Every row gives one point. The window is the flat piece filled in between its corners: a triangle in 3 columns, a solid with four corners in 4, and so on. A path goes straight from each point to the next, and from the last back to the first. After which points does the path pass through the window?

Window (4 x 4):
[[-5.3 -2.4  3.8  0.0]
 [ 4.8  3.1 -1.1  0.5]
 [ 1.3 -2.5  1.8 -0.8]
 [ 2.5 -4.4 -5.9 -1.6]]
Path:
(1): [ 0.2 -2.9 -1.2 -4.4]
(2): [ 0.2 -4.9 -0.6  3.0]
(3): [ 4.8  0.6 -2.6  4.2]
(4): [ 3.6  2.6 -0.5 -2.0]
(5): [ 5.8  0.9 -4.9 -2.2]
(6): [ 6.4 -0.2 -4.2  1.1]
(7): [ 4.4  1.4 -1.5  4.6]
(8): [ 4.2  3.2 -0.6 -2.8]
(9): [ 2.6  0.9 -3.5 -2.9]
(10): [ 3.4 -1.0 -3.4  3.0]
(11): [ 0.1 -5.2 -3.0  0.8]
(12): [-0.6 -4.2 -1.8 -6.8]
(13): [ 1.1 -4.5 -4.9 -4.7]
(14): [ 2.0 -5.2 -4.6  0.9]
(15): [-0.8 -4.5 -2.3  3.4]
(16): [-0.2 -0.3 -2.1 -3.9]
Through the window after points: 3, 7

Window (8 x 8):
[[-1.4 -3.4 -8.7  5.2  1.1  2.2  0.2 -2.7]
 [ 2.2 -1.5  7.0 -3.9  0.8 -2.2 -1.5  2.0]
 [-4.8  2.5 -4.8 -1.5  8.9 -0.1 -3.5  2.0]
 [-2.7 -2.6 -2.3 -0.7 -4.4  2.8 -3.4 -0.9]
 [-3.5 -2.5 -6.7 -1.9 -2.3 -5.3  5.1 -1.9]
 [ 2.7  6.0  7.1 -3.8 -0.1  1.4 -1.4  3.8]
 [-1.3 -4.4 -9.0 -3.6  1.2  1.3  3.4 -0.9]
 [-6.6 -3.2 -5.5  1.3  2.5  3.9  2.8 -2.9]]
Path:
(1): [-2.8 -3.9 -4.7  2.6  0.4  4.6  0.9  5.7]
(2): [-0.7 -1.1 -4.7 -1.0  2.5  2.8 -2.1 -4.6]
(3): [ 1.0 -1.5 -0.2 -3.0  1.0 -0.4  0.0 -3.1]
(4): [-2.9 -5.0  1.1  0.9  1.0 -1.9 -0.6  7.4]
(5): [-2.4 -3.6 -2.4  0.2  0.6 -0.3  1.6  1.7]
(6): [-1.6 -2.2 -3.9 -1.9  0.7 -2.0 -0.2 -3.7]
(7): [-3.4  1.6 -3.7 -2.0  5.5  0.1 -3.5 -6.5]
(8): [-3.6  0.4 -3.6 -1.0  3.9  0.8 -2.1  4.4]
(9): [-3.2 -2.6 -5.0  2.0 -1.0 -0.2  1.6  1.9]
(10): [-0.8 -1.3 -5.8 -0.3  0.8 -0.6  1.5 -4.0]
(11): [ 1.1  1.9  0.3 -4.1  1.5  0.3 -0.5 -5.4]
(12): [-0.4 -0.9  0.9  0.2 -0.3  1.1 -0.5  5.3]
Through the window after points: 7, 9, 11

Window (11 x 11):
[[ -2.1  -2.1  -1.1  -0.5   5.4   5.4  -5.4   4.7  -4.0   5.8  -3.5]
 [ -0.5   1.6  -2.4  -5.2   3.6   0.6  -2.1  -3.3  -0.9  -5.2   3.7]
 [ -0.6   2.1  -1.2  -1.6  -1.7  -2.6  -0.1   1.2   8.6  -3.1   2.2]
 [ -0.9 -10.6  -4.9   2.8  -5.4  -2.9   5.5   5.1   2.9   2.7   0.6]
 [ -1.8  -3.2  -1.1   0.2  -1.4   4.4   3.5  -5.6   0.6   6.2   0.4]
 [ -5.1   1.8  -3.6   5.1   2.5  -0.4  -2.2  -4.7  -1.0  -2.2   4.5]
 [  0.7   0.3  -0.9   0.0  -3.4   5.3   1.0   8.2  -5.5   0.6  -0.2]
 [  2.7   8.1  -2.9  -0.8   1.1  -3.4  -2.6  -1.1  -5.7   8.1   0.6]
 [ -3.5  -5.8   4.1   4.0  -3.8   5.0  -2.4  -7.8  -4.0   2.9  -1.1]
 [  0.6   0.0   9.6   5.2  -1.6  -3.9   6.3   2.3   4.7   2.1  -0.5]
 [ -7.1  -3.0   0.9  -2.9   0.3  -0.7   0.7   1.8   2.5   4.0  -0.3]]
Path:
(1): [-3.5  0.8 -4.4 -1.2  1.1 -2.4  3.7  1.1 -0.4  1.0 -8.2]
(2): [-1.3 -3.9 -4.0  1.6 -2.7 -1.7  3.6  1.9  1.0  1.5 -1.4]
(3): [ 0.5 -5.4  2.4  0.4 -2.9 -0.4 -2.4  2.1  2.8  5.2  7.3]
(4): [-1.4 -0.7  2.8 -1.1  0.2  2.1 -2.8  1.7 -1.9  3.9  8.2]
(5): [-2.1  0.7 -1.0  1.1  1.2  0.9  0.3 -2.4  0.6  1.2 -5.7]
(6): [-1.9  1.1 -1.7 -0.8 -0.4 -0.7  0.0 -1.4 -0.3  0.2 -1.4]
(7): [ 1.2 -0.4  0.0 -0.6  0.5  1.0 -2.1 -0.6 -0.3  1.8  5.5]
(8): [-3.2 -4.3  2.1  2.4 -1.3  2.5 -0.9 -0.3 -0.5  6.6  5.2]
(9): [-2.1 -1.1 -3.6 -0.8  1.1  0.2  2.9 -1.2 -3.7  0.6 -5.1]
(10): [-2.1  1.6 -1.4  0.8 -3.6 -1.9  3.5 -1.7 -1.3 -1.9 -3.7]
(11): [-0.1 -3.2  2.2  1.9  0.6  2.3 -2.4  1.8  2.1  6.4  7.6]
(12): [-3.0 -2.1  0.2 -1.1  2.2  1.9 -2.5  2.4 -0.7  3.7  1.6]
(13): [-2.2  0.9 -3.4  0.1  1.5  2.3  0.6  0.3 -1.5  0.7 -8.9]
(14): [-3.3 -2.4 -1.7  0.7  0.5 -1.4  3.5  0.6  0.3 -0.9 -5.2]
(15): [-0.9 -2.1  0.2  0.0 -1.9  3.3 -1.3  1.6  1.5  1.9  4.8]
(16): [ 0.4 -2.1  6.8  2.4 -0.9  2.4 -2.0  2.7  1.3  4.1  7.1]
Through the window after points: 2, 6, 12, 16

Window (12 x 12):
[[ -3.2  -0.9   1.0   1.6  -2.8  -1.8   1.6  -1.1   6.2  -4.6   8.2   0.7]
 [  6.8   1.4   0.1  -0.2   0.9   3.5  -5.6  -2.9  -6.8   4.4   0.4   5.6]
 [ -1.2  -1.5  -4.0   2.6  -2.0   3.3   6.1   2.3   2.1   0.4   3.5  -2.5]
 [  6.3   5.7  -2.1  -4.5   4.9   4.2  -7.8   3.6  -3.9   2.5   1.5   4.3]
 [ -4.9  -1.4   9.1  -0.1  -0.2  -7.9   0.6   4.2   3.2   2.4  -3.8   0.9]
 [  7.7  -0.1  -2.3  -7.6  -1.3   1.9 -10.4   1.3  -7.7   3.6  -1.1   1.1]
 [ -3.4  -3.9  -3.4   4.8   2.4   0.2  -2.9  -0.5   4.9  -0.3   3.8  -1.0]
 [ -1.8  -1.5  -3.5   5.3   0.9  -3.1   2.4   1.4  -0.9  -7.9   3.7  -1.5]
 [ -6.9  -0.4   6.0  -5.3   0.3  -1.1  -1.7   0.0   0.7  -0.3  -6.9   4.4]
 [ -0.5  -6.6   3.2   2.0   1.0   2.4   1.6   3.7   2.9  -3.8   2.9   1.1]
 [  0.5  -0.3   6.7  -3.8   2.0  -5.6  -0.6  -1.7   7.1  -1.3  -8.2   2.0]
 [ -2.4   0.1   1.4   8.1  -4.5   2.1  -1.9   2.0   6.4  -5.3   1.8  -1.9]]
Path:
(1): [ 0.2  0.5 -1.9  2.6 -2.5 -1.5 -2.9  2.7  2.1 -1.9 -1.2  4.0]
(2): [ 1.0 -2.2 -0.3  1.1 -0.7  1.1 -1.2  1.5  0.6  0.5  0.8  5.0]
(3): [ 1.9  1.7  3.4 -0.6  2.1  2.0 -2.7 -2.9 -3.0 -0.2  1.8 -3.9]
(4): [-0.5 -1.6  5.1 -0.1  1.6 -0.1 -2.2  1.0  0.1  2.4 -0.2 -3.4]
(5): [-2.5 -0.5  2.0  0.8 -1.5 -5.7  0.3  2.7  2.7 -0.9 -1.6  5.5]
(6): [-0.8 -3.9 -0.1  0.2 -0.6 -1.4 -1.3  3.2  3.4 -0.4 -2.0  3.5]
(7): [-3.7  3.5  4.6  0.3  1.3 -1.6 -2.3 -1.3  0.7 -2.5  4.4 -7.8]
(8): [-0.7 -0.7  6.6  1.0  3.0  1.5 -2.1 -0.3  0.7 -0.7  1.2 -4.4]
(9): [-0.6 -1.4 -1.6 -0.6 -2.0 -1.3 -1.1  3.0  3.2 -2.6 -1.3  3.8]
(10): [-0.9 -1.6 -0.4  0.6 -2.0 -2.2 -2.0  2.9  3.6 -3.8 -1.4  4.3]
(11): [-0.4  0.9  5.0  1.2  0.7  0.2 -1.4 -1.2  4.1 -0.8 -1.9 -2.2]
(12): [-0.1  0.5  1.6  0.4  0.9  0.5 -2.1 -0.7  0.2 -0.5  1.1 -1.4]
Through the window after points: 2, 4, 10
